Rows are points. Each copy is the shape, with its points in the same order, turned, moved and blurred by noise. Say if it was mirrored as well.

Shape (9 x 3):
[[ -5 -46  47]
 [ 53 -24  85]
 [ -9 -43  97]
 [ 40  41  31]
 [ 27  14  -6]
 [  8  28  16]
 [-47 -46 -25]
 [ 43  50 -40]
 [-35 -17 -25]]
Copy 1 (9 x 3):
[[ 78  -4 -22]
 [ 83 -53  30]
 [110   3  11]
 [  0 -28  34]
 [ -4 -23 -12]
 [  4  -2   8]
 [ 34  31 -84]
 [-56 -33 -11]
 [ 12  26 -61]]
Copy 1 is: mirrored
Copy 2 (9 x 3):
[[  13  -44  -70]
 [  85  -45  -72]
 [  46  -28 -106]
 [  61   13  -10]
 [  27  -15    3]
 [  22   18  -12]
 [ -64  -32  -35]
 [  20   18   47]
 [ -45  -15  -21]]
Copy 2 is: mirrored
Copy 3 (9 x 3):
[[ -6 -43  43]
 [ 75 -45  58]
 [ 15 -49  88]
 [ 55  31  10]
 [ 23  22 -16]
 [ 15  36  15]
 [-63 -24  -7]
 [ 35  54 -40]
 [-47   3 -11]]
Copy 3 is: only turned

Shape (7 x 4):
[[ 62 -26 -48  -3]
 [ 55 -46   1  -7]
 [  8  61  69  13]
 [-49  33 -48  25]
 [-29 -18  13 -62]
 [-39 -58  68  -4]
 [ 33 -41 -39  21]]
Copy 1 (7 x 4):
[[ 60 -34 -48 -10]
 [ 53   6 -34  29]
 [-26  29  75  -7]
 [-54  -9 -38 -67]
 [ 20  76 -28 -31]
 [-26  88 -22  45]
 [ 23 -24 -58  11]]
Copy 1 is: mirrored
Copy 2 (7 x 4):
[[ 50  45   7   5]
 [ 38  10  52 -18]
 [  5 -99  -4  14]
 [-70  10 -26  35]
 [-40 -22  34 -64]
 [-45 -44  88 -26]
 [ 21  47  30  21]]
Copy 2 is: mirrored
Copy 3 (7 x 4):
[[ 50 -10 -92 -47]
 [ 63 -23 -41 -41]
 [ 22  33   1  66]
 [-68  -7 -68   8]
 [ -7  31   6 -57]
 [  9 -33  56 -26]
 [ 32 -44 -75 -36]]
Copy 3 is: only turned
Copy 4 (7 x 4):
[[ 45 -28 -22  41]
 [ 29 -40  31  35]
 [ 17   2  50 -93]
 [-49   9 -55 -37]
 [-42  36  47  20]
 [-72 -28  78 -11]
 [ 10 -44 -16  23]]
Copy 4 is: mirrored

Shape (8 x 4):
[[-20  94  40  55]
 [-36  63  28  32]
 [ 36 -59  21 -34]
 [-18 -49 -25 -60]
 [ -1  66  -6  37]
 [ 13 -30 -17 -17]
 [-18 -88  -3  29]
 [ 38 -30 -29 -13]]
Copy 1 (8 x 4):
[[-30 -27  85  74]
 [-49 -30  58  61]
 [ 13 -42 -45 -35]
 [-47  21 -47 -42]
 [-16   4  46  67]
 [-18  -7 -30  -8]
 [-23 -46 -92  28]
 [ 18  17 -37  -5]]
Copy 1 is: only turned
Copy 2 (8 x 4):
[[-25 114  66 -21]
 [-24  78  56   4]
 [  2 -45 -23  -9]
 [ 12 -36 -21  82]
 [ 13  94  33  -3]
 [ -1   8 -24  23]
 [-45  -8 -83  10]
 [ 40  -4 -41   6]]
Copy 2 is: mirrored
Copy 3 (8 x 4):
[[-68  46  49  43]
 [-53  35  38   2]
 [ 70 -43   3 -28]
 [ 62  -1 -27 -79]
 [-40  36  -2  31]
 [ 42 -15 -24 -29]
 [ -3 -72 -29 -55]
 [ 45 -19 -38  -5]]
Copy 3 is: only turned
Copy 4 (8 x 4):
[[ 96 -75 -19  30]
 [ 61 -78 -14   9]
 [-18  30  35 -57]
 [-64 -11  -8 -58]
 [ 47 -40 -33  33]
 [-25   7   3 -19]
 [-55 -18  72  -3]
 [-30  31  -4 -14]]
Copy 4 is: mirrored

Shape (12 x 6):
[[  40   37  -10   52  -41 -121]
 [ -32   42    6   31  -28  -42]
 [ -73    3  -79  -18  -43  -14]
 [ -49  -23  -31   15  -49    0]
 [   5   16  -10   -6  -21   12]
 [ -33   12  -18   13    1  -13]
 [   9   -7   41  -40   13   -8]
 [ -30    7   -4  -30    1   32]
 [  13    3   -4  -29    1   44]
 [  -1   31   37  -12   49  -26]
 [  19   21   30   43   61  -63]
 [ -17   26    4    7   20   -6]]
Copy 1 (12 x 6):
[[-110  -38  -65   12  -11   60]
 [ -48    5  -49    8   22  -17]
 [   4  -55  -85  -64   18  -62]
 [  -7  -52  -38   -2    2  -56]
 [   4    1  -25  -15  -21  -16]
 [   7  -16  -40   -5   31  -16]
 [  -2   11   45  -28   10    5]
 [  31   12   -5  -31   13  -42]
 [  38   11    3  -27  -25  -11]
 [  -6   39    6  -13   45   29]
 [ -18   14  -15   30   54   70]
 [   6   17  -24   -1   30    3]]
Copy 1 is: mirrored
Copy 2 (12 x 6):
[[ 78 -94 -23  77  40  33]
 [  6 -20  -2  64   1  37]
 [-36   3 -58   1  -1 103]
 [-28 -24 -32  -4 -32  52]
 [ 20   7  -7  -7   1  22]
 [-16   3 -24  18   7  23]
 [ -3  -3  37 -26  39  -4]
 [-24  35   1 -24   3  31]
 [ 17  36   5 -43   0   8]
 [ -5  16  27  29  60 -22]
 [ 19 -23  -9  59  59 -61]
 [ -5  17  -8  23  17   4]]
Copy 2 is: mirrored

Shape (14 x 8):
[[-22 -13   6   5   2  15 -32  -4]
 [ -2  -1  -5  28  -4   4  -5  -7]
 [-35  15  -7   3   0  23 -11   3]
 [-33  54 -11  17 -14 -41 -28  -5]
 [-30  -9   6   8  19 -40  13 -24]
 [  0   2   8   6  37  12 -25  -8]
 [  1 -11 -16  -3  16  12 -25 -25]
 [  8  -2   7   0   0  10 -30 -23]
 [  2   4   4  -5 -11   4 -25 121]
 [-34 -12   6   1  -9  -2 -15  10]
 [-38 -14  -7  41 -11  -9   0   5]
 [  9   5 -38   1   8  -1 -18 -24]
 [  2   7   9  -4  -3   2   9 -23]
 [  8 -11 -10  -1   1   5 -19 -20]]
Copy 1 (14 x 8):
[[-14  -3  15  -6  28   5 -16  -1]
 [-11  -2 -16   3   5   4   4 -10]
 [-23  16  12  -4  25  31   6   2]
 [ -2  75 -15  -6  19  -1  11  15]
 [-10  14  -8 -44  22 -28  36 -11]
 [ 18  -6  10  -9  31  14  -3 -26]
 [  0 -10 -13 -27  26  17 -20 -17]
 [  4  -1   1 -17   2   5 -29 -13]
 [ 27 -21  21  57  24  28  30  86]
 [-24   0  11 -12  25  -2   6  21]
 [-44   3 -17   3  22 -15  21   6]
 [  5   5 -39 -28  16  25 -16 -11]
 [ -4   3   1 -30 -14   8   6 -15]
 [  1  -9 -18 -25  10  10 -18  -6]]
Copy 1 is: only turned
Copy 2 (14 x 8):
[[-21 -24   9  10  -2  -3 -22  -3]
 [  5   2  -8  23   5  10 -17  -3]
 [-27  -7 -11  -8  10   2  -9  18]
 [-19  23 -53  -6 -34 -31  -6  -3]
 [-16  -6 -18  26   3 -16  37 -31]
 [ -9  -7  12  -5  21  -5 -22 -30]
 [  0 -33 -10   7  22  -9 -26 -15]
 [ 10 -30  -5   0  -3   3 -26 -19]
 [ 14  40  78 -11 -18 -50 -14  65]
 [-25 -15   7  14 -12 -10   0  14]
 [-23  10  -7  44  -6   4   3  11]
 [ 15 -17 -32  11  23 -18 -24  -6]
 [ 14 -19 -14  -5   4  13  11 -13]
 [ 11 -26  -7  14  11  -4 -19 -12]]
Copy 2 is: only turned

Shape (12 x 9):
[[-25  53 -25  34   8  25 -10 -26 -59]
 [  8   3  34 -60  54   3   0  -4 -44]
 [ 36 -45  37  28 -16 -19   2  28  14]
 [-48   4  -5 -69   9  25 -21  89  11]
 [-11 -10 -40  51  16  34 -95 -61  86]
 [-51 -53  43  17 -69  43 -21  57   1]
 [-12 -69  44   0 -50  39  89  16  73]
 [ 29 -11  27 -41 -36  48 -16 -14  -9]
 [ 45 -18 -88 -15  -9  44 -15 -69  40]
 [-43  10 -32 -20 -56  14  40 -59 -41]
 [ 23 -33  31  17  66  35  61  53 -11]
 [ 26  52  37   0 -38  15 -87  14   9]]
Copy 1 (12 x 9):
[[  13   48   33   -1  -42   51   10  -29    3]
 [  14  -61   64   36  -18    0  -18  -11    8]
 [  -1   -5  -37   19   52  -21  -24   21  -23]
 [  20  -63   18   55   47   61   62   14    5]
 [  57   11 -120  -25  -17   18   29  -67   45]
 [ -32   -9  -20   23  114   59   15  -37    7]
 [   7    7  -35   87   97  -23   17  -58  -86]
 [ -42   -9  -16   67    6  -15   17  -43   31]
 [  15   19  -51   11  -68  -55   80  -67    3]
 [   8   62   59   38    5  -14   61  -60    1]
 [ -10  -57   16   34   -3   23  -14  -15  -97]
 [  -7   12  -52   39   -1   46   -4   23   85]]
Copy 1 is: only turned
Copy 2 (12 x 9):
[[-25 -30 -20 -26  -7 -53  24 -59 -48]
 [ 23  -9  86  13 -19 -56 -24 -50   3]
 [ 74   8  24   5  31  23 -20  11 -23]
 [ 53 -12   9 -36 -55 -79 -46  35  56]
 [ 15 -44 -34 -92   0  89 -26 -81  41]
 [ 15   2  -4 -49  45 -19 -53  76  -2]
 [ 73 114  32 -66  51   4 -14  41   0]
 [-13  28  47 -14 -33   8 -50   2 -16]
 [ -2  23  23 -65 -74  78  28 -51   6]
 [-51  49   0 -21  -2 -33  53  -8   1]
 [101   8  73 -44   8 -51  -2 -16 -49]
 [ -5 -23 -35   8 -21  11 -98 -34 -17]]
Copy 2 is: only turned
Copy 3 (12 x 9):
[[-10  27  40  38  84  25  -9  19 -55]
 [ -7 -22  -2 -58  25  37 -54  35  -9]
 [ 39 -31   2  -5   2  10  13 -41  53]
 [-52 -28  30  26  12   6 -55  67  73]
 [-16  79 -74  57  98 -28  -5 -37  53]
 [-44 -45  63  36  40  17 -15 -58  85]
 [-60 -15  37 -25 -55 -35  28 -77  62]
 [-21  30  26 -12  16  43 -62 -35  32]
 [  2 103 -15  19  16 -51 -59 -34  -4]
 [-53   9  44  33  11 -10 -47 -37 -71]
 [ 13 -15  55 -73  15 -19  35  31  34]
 [  2  32  -8  59  50  98 -23 -10  51]]
Copy 3 is: mirrored
Copy 4 (12 x 9):
[[   1   15   44   64   14   28  -28    8  -53]
 [  -2  -22   24  -55   20   37   19   62  -26]
 [ -12   37   26  -28   20    8   55   -9   66]
 [-116  -40   36  -34  -22   31    2   27   13]
 [  18  -20   64    0  -35  -33  -51 -118   23]
 [ -73  -26   34   22   23   69   38  -20   95]
 [ -37   21  -73  -40   -1   68   63  -50   86]
 [ -23  -25   -5  -34   68   22   -5    0   21]
 [  19    2  -39  -12   -5  -35  -88  -42    5]
 [  -6  -34  -41   70   28   11   -7   12    0]
 [   0   73   16  -47  -28   84   28   38   27]
 [ -56    3   77  -18   89   -8   16  -38   -6]]
Copy 4 is: mirrored
